Each row of a before or after table is a point. One or more steps were done to the points. Then noise was added and the rows were shuffled. The steps act on columns, c1 being the first. Write out the steps. A step turns or swaps two columns, mirrors them in a line or flattens them onto one, adds a multiple of one to another, or multiplies or shifts one. Angles are multiples of 10 degrees, from the lower column toward the higher: turns from -170 to 170, lines from 10 to 170 but not 90. Use the fewest steps. Two steps may share a column if one is a turn and the other turns, adds or multiplies; they go together, in the order done. Otherwise the lowest column goes first.

Before (11 x 2)
[[ 84   9]
 [-16  38]
 [  8 -26]
 [-14  29]
 [ 15 -58]
 [-16  23]
 [ 13 -21]
 [ 19  32]
 [ -3  37]
 [-15  22]
 [  9  27]]
After (11 x 2)
[[-13   8]
 [ -5   7]
 [ 11 -54]
 [-16  -4]
 [ 12 -84]
 [ 83 -23]
 [-14 -10]
 [ 15 -54]
 [ 19  -1]
 [-15   1]
 [ 10   0]]
Steps: shift c2 by -30

Before (10 x 6)
[[ -9   1   5  -3   7 -13]
 [  7  -3  -3  -3  -9  22]
 [ 15 -21  13 -11   7 -11]
 [ -9   3  -3  -2   6 -11]
 [-15  -2  35   2   7  48]
 [-16 -12   7   3  -5  -6]
 [ -8   7  36 -19  -2 -10]
 [-11  -4   0  -6  11  47]
 [ 26   7   8   3  -5 -13]
 [ -2   5  17   4   9  -8]]
After (10 x 6)
[[ -2   8   6   0   7 -26]
 [  7  30  13  12  10 -16]
 [ -1  -4   3  -5  11  95]
 [-10  61  41   2  -2 -20]
 [-21  -1   5   7  -4 -12]
 [ 21  20   6   7  -4 -26]
 [ -8  51  30  20   7  96]
 [ -2  -2  -1  -3   5 -21]
 [ -1  -7  -1  -4  -9  45]
 [ 22  -1  17  -2   7 -22]]
Steps: add 1 times c5 to c1; add 1.5 times c3 to c2; turn c3 and c4 by 30 degrees; multiply c6 by 2

Before (13 x 12)
[[ 44  -7 -40  30  47  31  -5 -15  -4 -19 -30 -57]
 [-16 -16   1  -3   2 -68 -24  -1  -4  12 -55 -24]
 [ 10 -38  -1 -28 -34  44  -9  43   5  23 -48  32]
 [  1 -20 -33 -73 -18 -31  10  18  57 -12  -3 -12]
 [-16 -47  -7 -32   6  58 -10 -36  10  23  90  -2]
 [ 51 -20 -11  31  12  15  25  16 -16 -27 -17  39]
 [ -4   1 -20 -11  48  51  34   1 -30 -18   1  17]
 [-13  28 -50  11 -10  47 -22 -21  17  -8 -16  54]
 [ -7   7  64  18  -3  20  30   7  20 -27  -9 -10]
 [ 25 -34  32   1  -2 -48  39 -80 -25 -31 -46  -1]
 [ -1   4  46 -26   8  41 -25   0 -17 -37  39  -4]
 [ 12  11  44 -30 -59  14   7  12   5  28  23 -11]
 [  6 -54 -36   0 -49 -14  12  32 -16  -7 -54 -31]]
After (13 x 12)
[[ 18   3  46 -24   4  43 -39  -2 -11 -26 -24  -5]
 [ 12   5  65  18  -2  25   8   8  19  -9  27 -12]
 [ 11 -60 -36   2 -48 -15  51  31 -15  -5  15 -28]
 [ -3  30 -53   9 -10  45  15 -24  18   2 -19  53]
 [ 32 -11 -36  34  50  27  29 -15  -3 -31  -3 -53]
 [ 10   0 -17  -7  50  51   1  -3 -35  -8  36  19]
 [-11  15  43 -27 -57  16 -24  11   7  12   7 -15]
 [-20 -51 -11 -26   4  57 -89 -37   5  24 -13  -4]
 [ -6 -39  -3 -27 -31  43  47  43   3   9  -4  32]
 [ 23 -33  31   2   0 -46  48 -76 -26 -34  35   0]
 [ 30 -21  -6  29   7  10  15  14 -18 -41  24  38]
 [ 10 -21 -30 -71 -20 -30   5  21  57  -5   8 -12]
 [-12 -15   4   1   2 -66  56   0  -8   9 -27 -20]]
Steps: flatten c1 and c10 onto the line at 130 degrees; turn c7 and c11 by 90 degrees

Before (10 x 24)
[[ 16  17  11 -30  -7  20   3   0  -2 -17 -22  15  23  34   2 -34   3   3
  -10 -15  22 -15  24  -8]
 [  9   0  31 -19 -15   9  13  43 -18 -31   8  22   6 -14 -14  11  17  -2
   26   7  -8   3 -23 -20]
 [-27  -9   4  34 -40  15  76  19  20 -16  27 -27 -28 -13 -39   4 -28  -1
   67  41 -66  42 -17  27]
 [ 16   8   2 -10  17   4  17  15 -13   2 -35   7   6 -10  -5  -4  25  31
    6 -17  15  -7   6  14]
 [ 12 -15  10 -15   6  22   5 -32  -2   2 -11   6  17  23 -10 -42  25  17
   -9  -7  -4 -19 -19 -15]
 [ 15   2  15 -24  -5  17  12  -5 -36  -5 -30  12   9  -7   4 -37  15   1
   20  28   6 -10  -3 -29]
 [ -6  33  -5   6  20 -17  16  13  12 -16  40 -23 -20   8 -29 -17   9  19
   35  -4  15  32  18  19]
 [ -8 -15   9 -21 -12  18  20   7 -41 -27 -19  45   3   5  16 -16  -9  12
   27  -1  -7   5 -31 -20]
 [-18  29   0  25  20 -19  23   5  15  20  17 -29   5  29 -55   8 -11  -3
   39   5  -6  36  12  22]
 [ -4  15   8   4  12   1  11 -13  13   7  23 -13  26  17   0  -9  14   3
    7  17  10  31  13  36]]
After (10 x 24)
[[ 59  29   0   0  19 -19   0 -25  15  31  16 -30  12  29 -49   9  -2   2
    9   4  -6  36   5  22]
 [ 96 -10   5  14 -40  15  62 -37  21  49  27 -27 -18 -13  27   5  -6  13
    9  40 -65  42 -29  27]
 [-33  18  12   4  -8  22  14  30  -2  -9 -22  15  24  33 -20 -33   0   2
  -24 -15  21 -15  22  -8]
 [-26 -14  11 -30   6  22   3  21  -4   5 -10   6 -18  23  -6 -42   0   2
  -18  -7  -3 -19  17 -15]
 [-21   9   2  17  17   4   9   7 -12  16 -35   8   6 -10 -20  -5  -8  14
  -34 -18  14  -8   6  14]
 [ -9   1  15   0  -5  18  11  24 -36   5 -29  12  -3  -7  -3 -38   4  -6
  -41  27   6  -9  10 -30]
 [ 32 -16   8  11 -13  18  35  19 -42  -2 -19  44 -31   6  23 -17  -8  13
   -1  -1  -7   6   3 -19]
 [ 12  14   7 -13  12   1   3  -1  13  13  24 -13  14  17 -10  -8   5  -3
    3  17  10  33  26  36]
 [  6   2  31  46 -15  10  33  12 -18  -9   8  22 -24 -14  -6  12   6  -9
  -34   7  -9   3   6 -19]
 [ 37  33  -5  12  20 -19  21  -9  12   1  40 -23  18   6 -45 -18  -7  10
   -9  -4  15  32 -21  20]]
Steps: multiply c1 by 2.5; turn c1 and c19 by -130 degrees; turn c4 and c8 by -100 degrees; turn c7 and c10 by 50 degrees; swap c13 and c23; add -1 times c21 to c15; flatten c17 and c18 onto the line at 120 degrees
